Rows are points. To make a cloud, some directions were put in groups of two or more. Within a group, all points are equally far from the middle, so they leave a hole (a ring in 2 directions, a hollow ball in 3). The other directions are filled evenly. Then the cloud was stretched, turned, moved and blurred a little. How many holes are there, and how many directions does each take, smallest first?

Cloud:
[[ 0.31  0.54  0.31]
 [-0.32  0.43 -0.50]
 [ 0.06  0.37 -0.11]
 [-0.05  0.12 -0.06]
 [ 0.10  0.28  0.34]
 [-0.11  0.40  0.02]
 [ 0.30 -0.20 -0.05]
 [ 0.14  0.49 -0.36]
 [ 0.28 -0.03 -0.11]
 [-0.18  0.05  0.29]
 [ 0.06 -0.06 -0.20]
 [ 0.06  0.32 -0.49]
 [ 0.41  0.39  0.22]
 [ 0.53 -0.16 -0.27]
 [ 0.01 -0.38 -0.27]
 [-0.03 -0.37  0.36]
 [-0.04 -0.17  0.22]
 [-0.22 -0.25 -0.37]
 [ 0.26  0.12  0.21]
 [-0.34 -0.36 -0.15]]
Holes: 0

Cloud:
[[ 0.06 -0.47 -0.27  0.16]
 [-0.17 -0.23 -0.17  0.43]
 [-0.39 -0.08 -0.09 -0.51]
 [-0.51  0.01  0.33  0.06]
 [ 0.09 -0.07  0.36  0.37]
 [ 0.04  0.38  0.29 -0.19]
 [ 0.22  0.24  0.37 -0.08]
 [-0.49  0.19  0.14  0.21]
 [ 0.01 -0.15  0.03  0.49]
 [-0.36  0.12  0.16 -0.45]
 [ 0.30  0.26  0.18  0.20]
 [-0.34  0.37 -0.14  0.14]
 [ 0.28  0.13  0.29  0.25]
 [ 0.23  0.00  0.46  0.04]
 [ 0.28 -0.15 -0.04 -0.48]
 [ 0.31  0.17  0.15  0.28]
 [ 0.23 -0.17  0.42 -0.16]
 [-0.48 -0.09  0.36  0.05]
 [-0.45 -0.22  0.36 -0.05]
 [-0.47  0.08  0.22 -0.32]
 [ 0.31 -0.21  0.00 -0.44]
 [ 0.35  0.16 -0.24  0.12]
 [ 0.34 -0.31 -0.12 -0.33]
 [-0.45  0.31  0.21 -0.01]
 [-0.19  0.27  0.23 -0.40]
 [-0.38 -0.07 -0.45  0.02]
 [ 0.31 -0.10 -0.30 -0.37]
 [ 0.35  0.16 -0.23  0.14]]
Holes: 2 (2, 2)

Cloud:
[[-0.24 -0.19  0.32  0.31  0.20 -0.47]
 [-0.01 -0.30 -0.09  0.36  0.02 -0.15]
 [-0.05 -0.04  0.34  0.29 -0.28  0.08]
 [-0.22 -0.28  0.27  0.38  0.13 -0.36]
 [ 0.04 -0.07 -0.33  0.10 -0.14 -0.24]
 [ 0.36 -0.28  0.03 -0.03  0.45  0.20]
 [ 0.19 -0.17  0.12  0.15  0.08 -0.42]
 [-0.02 -0.35  0.39  0.15  0.16 -0.33]
 [-0.55  0.25  0.00 -0.05  0.38  0.03]
 [ 0.08  0.11  0.12  0.58  0.10 -0.39]
 [-0.19 -0.05  0.55 -0.34 -0.15 -0.12]
 [-0.37 -0.27 -0.19  0.17 -0.35  0.22]
 [-0.15  0.42 -0.22  0.21  0.39 -0.30]
 [-0.12  0.09  0.16 -0.30  0.04 -0.07]
 [-0.48  0.19  0.40  0.02 -0.19 -0.21]
 [ 0.16  0.55 -0.03 -0.10  0.24 -0.22]
 [-0.06  0.13 -0.66 -0.03  0.55 -0.05]
 [-0.17 -0.09 -0.06 -0.17  0.02 -0.48]
 [-0.33 -0.07 -0.56  0.04 -0.17  0.06]
 [-0.01 -0.03 -0.04 -0.25 -0.74  0.08]
 [-0.06  0.22 -0.41  0.14  0.12  0.36]
 [-0.10  0.15 -0.45 -0.21  0.02  0.14]
 [ 0.16  0.10 -0.20  0.48  0.06  0.28]
 [-0.44 -0.29 -0.03 -0.04 -0.24  0.21]
 [ 0.04  0.11 -0.04  0.50  0.65 -0.09]
 [ 0.19 -0.57  0.02  0.03  0.10 -0.42]
 [ 0.11  0.13 -0.57  0.00  0.03  0.14]
 [-0.27 -0.11  0.07  0.10  0.06  0.10]
 [-0.04 -0.25  0.01 -0.31 -0.56  0.27]
 [ 0.32  0.47  0.07  0.48 -0.28 -0.35]
 [ 0.30 -0.37 -0.51  0.19  0.20 -0.26]
 [ 0.68  0.17 -0.40  0.08  0.04 -0.04]
 [ 0.02 -0.08  0.47  0.33 -0.27  0.05]
 [ 0.17  0.14 -0.12  0.37  0.06  0.14]
 [ 0.32  0.41 -0.06 -0.49 -0.06  0.17]
 [-0.04 -0.17  0.09  0.51  0.21 -0.02]
 [-0.16 -0.13 -0.14 -0.06  0.08  0.34]
 [ 0.38 -0.13 -0.14  0.51 -0.30 -0.13]
 [ 0.75  0.01  0.38 -0.06 -0.41  0.25]
 [-0.28  0.17 -0.28  0.26  0.02 -0.36]
 [ 0.74  0.34 -0.17  0.09 -0.17  0.10]
 [ 0.54  0.17 -0.34  0.03  0.08  0.01]
 [ 0.07  0.13 -0.08 -0.34 -0.17 -0.39]
 [-0.02 -0.06  0.04  0.09  0.03 -0.63]
 [ 0.17 -0.40  0.12  0.34 -0.42  0.09]
 [-0.42 -0.05 -0.18 -0.12  0.08  0.06]
 [-0.36 -0.28 -0.20 -0.01 -0.14 -0.12]
 [ 0.29 -0.40  0.10  0.47 -0.31  0.25]
 [ 0.33 -0.04  0.15  0.35  0.10  0.05]
 [ 0.52  0.01  0.07  0.17 -0.52 -0.23]
 [ 0.03  0.29 -0.01 -0.01  0.04 -0.70]
 [ 0.43  0.67 -0.06  0.46 -0.12 -0.20]
 [-0.48  0.41 -0.15  0.05  0.54  0.11]
 [-0.12  0.15  0.37  0.07  0.43 -0.03]]
Holes: 0
